Each row of a before or after table is a point. The points were changed in one or more steps. Then noise was added and the rows were shuffled. The steps act on how far a point lies along the listed directions, d1 being the first. What was done? A step turns or swaps two directions, mirrors them in a line or flattens them onto one, adds a multiple of one to another, or multiplies one. Angles are multiples of 10 degrees, from the lower direction toward the higher: turns from -170 to 170, lines from 10 to 170 but not 90. Use the fewest steps. Two steps may share a direction if one is a turn and the other turns, adds or multiplies; they go together, in the order done. Otherwise the lowest direction goes first.
In the rows, 128 means zero.

Directions:
(1): [162 170 117]
(2): [ 86 164 132]
(3): [118 122  74]
Before, 12 rows:
[[189 137 158]
 [177 121  96]
 [127 112 128]
 [155 140 137]
 [172 120 110]
 [113 143 134]
 [ 73 126  96]
 [158 135 114]
 [101 127 129]
 [132 140 126]
 [114 116 120]
 [115 134  80]]
After:
[[147 150 120]
 [149 184 114]
 [136 119 109]
 [111  91 140]
 [145 237 109]
 [172 204 159]
 [171 118 153]
 [152 194 150]
 [106 109 141]
 [164 190 132]
 [128  36 145]
 [113  81 125]]
Steps: multiply d1 by 2.5; turn d2 and d3 by 140 degrees

Directions:
(1): [146 117 201 141  83 142 119 127]
(2): [204 164 118 155 138 116 122 126]
Before (11 x 8):
[[134 100 190 139 108 143 120 141]
 [ 99 127  69  93 162 120 142 138]
 [145 139 112 146 141 122 128 100]
 [187 156 189 152  86 139 126 135]
 [106 125  99 101 133 119 133 140]
 [118 125  89  98 157 124 146 123]
 [ 54  85 193 108  70 156 130 113]
 [ 26  80  68 101 170 136 155 130]
 [137 132  93 121 145 123 128 126]
 [147 145 109 144 160  86 134 118]
 [ 41  62 178 109  89 166 127 123]]
After, 11 rows:
[[134 132  86 105 160 121 145 122]
 [ 30  82 163  97  89 152 135 114]
 [150 140 121 150 136 122 127  99]
 [ 22  63 144  99 110 160 132 123]
 [ 50  97  39 110 190 125 154 130]
 [122 137  62 101 168 117 140 139]
 [148 136  98 125 143 122 127 125]
 [115 131  94 104 138 116 132 140]
 [111  93 185 129 111 145 123 142]
 [162 142 203 144  77 146 125 135]
 [158 145 120 149 153  87 131 118]]
Steps: turn d1 and d2 by -20 degrees

Directions:
(1): [200 112 126  78 102 176 102 136 108 149 118 161 103 114]
(2): [ 76 115 138 111  77 165 126 115 136 177 141 115 117 192]
(3): [116 175 143  90  80  81 123  76 146 138 146 156 133  88]
(4): [168 154 138 166 106 133 141 169 167 185 159  99 161 108]
Before:
[[125 134 133 166 166 114 143 140 132 107 123 118 140 122]
 [104  69 120 118 106 189 129 138  91 140 114 126  99 183]
 [125 151 137 119 120  92 106 119 132 108 138 158 129  98]
 [108 128 120 147 168 154 150 163 135 126 140 123 136 161]
 [125  72  89 181 246  92 142 162 117  26  79 129 117 123]
 [ 71 100 122 140 160 108 143 146 103  99 120 121 114 154]
 [ 99 118 129 116 100 137 136 100 119 168 126 123 115 178]
 [ 34 144 126 145 102  77 140  91 151 138 137 104 147 153]
 [100 134 135 133  89 167 140 133 140 192 156  86 109 189]
 [182 163 142 130  89 113 139 143 179 165 166 105 139  79]
 [151  97 102 123 175 147 122 141  93  71  87 143 101 136]]
After (11 x 14):
[[112 145 138 111  69 163 129 117 140 195 155 103 101 174]
 [ 98  80  96 242 238  94 164 200 155  70 108  78 146 152]
 [217 141 136  95  92 139 119 138 153 148 144 135 114  70]
 [130 136 137 186 158 123 149 164 144 130 134 101 152 126]
 [ 60 183 135 191  92  58 157 119 189 175 167  73 185 124]
 [ 61 119 131 177 151  95 162 165 134 130 146  92 141 153]
 [ 75  75 123 105  96 176 128 112  91 134 116 132  96 191]
 [ 95 131 131 116  95 121 138  90 127 165 133 129 124 165]
 [114  93 103 135 182 147 128 135  95  70  91 127 102 161]
 [129 150 133 130 134  90 111 129 130 102 138 153 133  97]
 [109 135 126 152 152 154 152 166 147 150 150 115 143 164]]
Steps: multiply d1 by 1.6; turn d1 and d4 by -40 degrees; turn d2 and d3 by 20 degrees

Directions:
(1): [150 118 121 141 122 127 101  86  82 157 191 122 159 140 119  92 151  80
 134 155  83 148  72 180]
(2): [ 81 121 150 112 123  72 137 133 148 174 188 142 139  86 106 118 112 156
 164 158 119 172 128  61]
(3): [172  61 127 130  97 153 146 109  90 136 120 201 174 110  90 126  92 140
 153  93 159 105 124 111]
Before (12 x 24):
[[174  20 138 121  74 131 167 139  68 155 101 249 211  83  50 144  55 189
  176  86 205  96 163  54]
 [ 85 146 136 131 160  70 148 145 159 149 136 133 111 123 136 140 135 153
  120 141 126 150 129 120]
 [137 104 118 119 111 144 108 116 100 130 156 141 175 130 121 101 130 108
  146 143 113 152 109 143]
 [ 95 155 125 138 136 101 138 143 135 143 155  94 116 125 134 130 118 151
  127 155 126 136 119  89]
 [204  43 110 153  90 154 142  61  27 157 166 217 234 122  74 100  94 115
  169 114 118 115  71 141]
 [127 156 103 126 153 171 139 165 159  85  62  93  79 150 158 167 132 135
   94 114 132 100 140 153]
 [134  90 135 122 106 152 140 107 152 107 102 166 140  94 112 147  80 145
  169  83 171 104 149  85]
 [151 138 110 158 143 138  85 104 102 116 152 123 157 162 136  94 141  79
  121 135  87 128  78 199]
 [ 97 125 135 119 158 110 132 157 168 123 107 116 114 116 168 133 133 143
  132 143 157 140 154 124]
 [ 91 156 125 130 145 108  96 127 141 135 156 113 136 118 144 113 138 126
  139 151 108 174 124 113]
 [140  93 136 123 103 149 136 147 139 130 126 175 165 105  99 120 101 159
  151  85 157 102 157 102]
 [116 144 137 127 164 101 154 157 180 106 111  94 119 128 143 148 118 159
  126 119 133 141 153  90]]
After:
[[109 129 118 116 117 128 108 126 123 125 156 119 158 123 137 106 139 110
  140 151 107 165 121 140]
 [134 147 106 149 143 147 130 134 116 114 111  85 109 163 152 142 127 129
   96 133 131  95 122 143]
 [ 72 143 143 116 128 101 122 124 191 129 145 107 101  91 134 136 106 141
  161 126 132 148 140  78]
 [153 124 128 140 148 136 151 142 155  92  88 104 133 145 144 144 117 138
  116  97 139 117 141 125]
 [132 111 122 131 148 142 126 146 146 103  87 130 123 129 163 133 129 135
  125 121 164 120 142 153]
 [135 145 115 138 155 123 144 140 137 120  88 127 107 154 149 144 147 126
   96 112 127 111 126 180]
 [134 148 107 148 143 157  94 122 126  97 101 113 133 150 155 126 136 105
  116 114 120 133 126 164]
 [158  77 109 123 114 172 165 138 120 122  90 184 139 110 100 148  88 154
  138  95 156  96 132 113]
 [ 14 188 164 104 146  10 123 188 183 182 189  70 104  91 124 136 135 180
  142 213 112 204 169  33]
 [ 82 150 152 113 127 103 119 163 181 143 165 110 128 105 125 115 129 151
  143 134 121 143 157  99]
 [ 61 159 140 125 138  41 127 114 129 191 233 103 155 102 118  97 138 139
  168 202  70 203  91  77]
 [155 102 122 145 124 133 102 107  99 127 157 174 180 137 107  96 111 101
  152 121 114 130  89 148]]
Steps: multiply d1 by 0.7; turn d2 and d3 by -110 degrees
